Each row of a before or after table is a point. The points were changed in one or more steps. Then noise was added and the rows were shuffled. The steps act on columns, c1 being the first. Name the steps. A step turns or swaps two columns, mirrors them in a line or flattens them onto one, adds a multiple of one to another, or multiplies or shifts one. Angles are multiples of 10 degrees, from the lower column toward the higher: turns from -170 to 170, lines from 10 to 170 but not 90. Use the fewest steps. Two steps may share a column if one is a turn and the other turns, adds or multiplies; they go together, in the order done. Otherwise the lowest column goes first.
(in the rows, 128 means zero)

Before (13 x 3)
[[ 67 163 155]
 [174 116 194]
 [103  82 158]
 [151 157  77]
 [180  86 100]
 [130 159 151]
 [104 179 162]
 [111 130 115]
 [ 94 105 168]
 [ 78  73 148]
 [180 173 150]
 [120 149 165]
 [ 69 131  86]]
After (13 x 3)
[[101 187  77]
 [ 82 150 146]
 [135 162 147]
 [ 51  72 161]
 [130 100 101]
 [ 27  63 148]
 [ 43  82 170]
 [ 50 157 165]
 [125  81 196]
 [ 19 155  83]
 [ 56 135 116]
 [ 18 153 156]
 [ 76 130 169]]
Steps: shift c1 by -50; add -0.5 times c3 to c2

Before (11 x 4)
[[119 131 141 117]
 [117 112 140 118]
 [114 149 139 112]
 [133 111 146 134]
 [133 143 118 134]
 [121 139 148 123]
 [144 126 112 126]
 [128 133 134 107]
 [107 143 116 144]
 [130 110 123 123]
 [134 139 188 121]]
After (11 x 4)
[[133 111 117 120]
 [135 112 164 137]
 [119 138 168 120]
 [127 133 140  95]
 [144 128  96 124]
 [120 110 152 112]
 [132 140 248 117]
 [119 130 154 111]
 [130 144 107 137]
 [111 146 150 102]
 [105 138 104 154]]
Steps: turn c1 and c2 by 10 degrees; multiply c3 by 2; multiply c4 by 1.6

Before (11 x 8)
[[109 115 129 128 114 122 194 146]
 [147  88 131 123 176  89 140 175]
 [128  89 154 124 126 164 147 155]
 [143 104 193 161 166 122 171 144]
 [140 110  90 156 119 126 148 165]
 [116 137 127 108 162 122 142 173]
 [136 131 117 117 133 112 178 123]
 [123 124 118  69 118 121 158 169]
 [149 112  96  86 102 145  70 182]
 [103  96 150 148 127 139 132 130]
 [158  95 119 113 204 129 123 147]]
After (11 x 8)
[[ 76  82  98  76 138 184  72  97]
 [128 138 115 121 140 150 177 134]
 [104 117 116  75 154 165 156  92]
 [ 91  27 122 165 194 168 123 132]
 [ 94  78  91 145 104 168 149 107]
 [ 86  12 128 155 166 126 137 106]
 [108  56 193 177 139 166 169 126]
 [148  29 148 140 112 177 135 112]
 [133  84 129 118 118 162 193 105]
 [105 159 127 136 168 160 146  84]
 [109  17 152 124 132 206 146 108]]
Steps: turn c1 and c8 by 140 degrees; multiply c2 by 3; turn c4 and c5 by -40 degrees; shift c6 by 40

Before (8 x 9)
[[101 146 142 134 154  99 112 143 101]
 [185 153 120 109 177 101 100  97  93]
 [155 142 156 142 131 119  86 129  95]
 [175 167  85 174 142 125 135 102 109]
 [ 61 185 171  86 104 131 164 117 100]
 [196 117 128 148 146  93 168  85  93]
 [102 159 156 104 117  89 131  86 127]
 [156 125 104 172 157 155 140  78 105]]
After (8 x 9)
[[149 178  20  41 183 127 134 104 107]
 [117 162 185 175 109  94 127  89 132]
 [164 113  75 107 185 130 167  85  89]
 [ 89 144 106 133 134  81 109 144 103]
 [138 155 184 141 207  78 101  94  96]
 [130 127  10  57 165 165 134  81 107]
 [ 91 187 235 211  81 168 160 113  95]
 [149 142  76 146 149  77  89 127  94]]
Steps: turn c1 and c5 by 40 degrees; add 0.3 times c2 to c5; multiply c4 by 3; turn c3 and c4 by 110 degrees; add 1 times c7 to c6

Before (12 x 11)
[[176 131 117 118 153 107 127 139 128 139 151]
 [122 134 122 179 151 145 118 129 128 139 152]
 [126 129 138 139  96  77 121 119 145 105 153]
 [112 107 116 115 120 121 122 105 126 142 137]
 [106 133 132 136 135 131 146 135 142 129 109]
 [103 111 117 115 142 112 119 140 122 140 105]
 [156 131 139 125  96 136 118 140 118 134 149]
 [101 137 118 107 144 126 114 122 140 130 155]
 [133 104 112 130 147 143 129 139 141 103 123]
 [137 129 147 137 120 145 111 125 121 131 101]
 [103 135 160 113 145 126 158 138 119 103 144]
 [106 137 107 126 156 140 136 129 109 128 113]]
After (12 x 11)
[[ 66 121  92 112 144 154 124 125 121 103 145]
 [ 73 143 122 134 110 145 123 135 131 129 135]
 [198 120 121 124 150 124 143 143 121 135  95]
 [ 73 118 150 123 113 141 127 129 110 128 156]
 [ 60 138 139 105 155 116 129 123 135 130 144]
 [151 125 118 136 101 122 157 126 120 132 120]
 [ 88 110 138 123 137 120 121 113 144 142 121]
 [123 144 104 138 152  96  93 108 136 105  95]
 [141 124 147 138 122 137 134 127 153 103 147]
 [249 128 133 117 151 117 107 145 128 139 154]
 [ 65 111 135 122 105 113 115 145 139 140 142]
 [113 142 141 174 152 128 145 135 111 139 151]]
Steps: multiply c1 by 2.5; turn c2 and c4 by -20 degrees; turn c2 and c9 by -50 degrees; turn c6 and c7 by -60 degrees; turn c3 and c7 by 160 degrees; swap c5 and c11; add 0.5 times c10 to c8

Before (10 x 12)
[[138 118 153 120  90 137 127 119 119 183 186 142]
 [150 107 151 150 149 118 149 143 105 194 141 138]
 [171  68 147 103 141  99 104 188 108 152 131 122]
 [159 135 142 118 117 179 107 145 108 133  95 176]
 [ 87 119 107 108 138 108 118  82 131 149 165  97]
 [159 169  89 147 142 152  66 127 135 144  95 150]
 [108 104 116 106 116  92 136  93 129 196 168 162]
 [157 141 134 128 123 125 125 100  70 144 153 166]
 [154 135  85 136  96 111 124 137 105 104  97 150]
 [154 168 144  93  98 143  95 150 108 148  91 140]]
After (10 x 12)
[[137 122 151 108 148 123 156 147 107 194 145 153]
 [139 132  84 119  95 121 121 136 100 103 101 181]
 [146  64 150  75 138 117 137  94 109 155 134 113]
 [139 137 133 155 125 126 120 133  76 145 162 222]
 [130 120 153 138  92 133 131 120 131 183 188 161]
 [121 110 115 165 115 113 146 111 136 196 167 214]
 [138 132  88 128 142 136  53 148 129 143  96 179]
 [112 114 107 179 137 120 123 115 138 150 164  52]
 [139 144 145 111  96 134  80  91 104 147  94 160]
 [140 125 142 113 118 150 107 116 102 132  98 248]]
Steps: multiply c1 by 0.4; turn c2 and c7 by -30 degrees; turn c4 and c8 by 100 degrees; multiply c6 by 0.4; turn c9 and c11 by -10 degrees; multiply c12 by 2.5
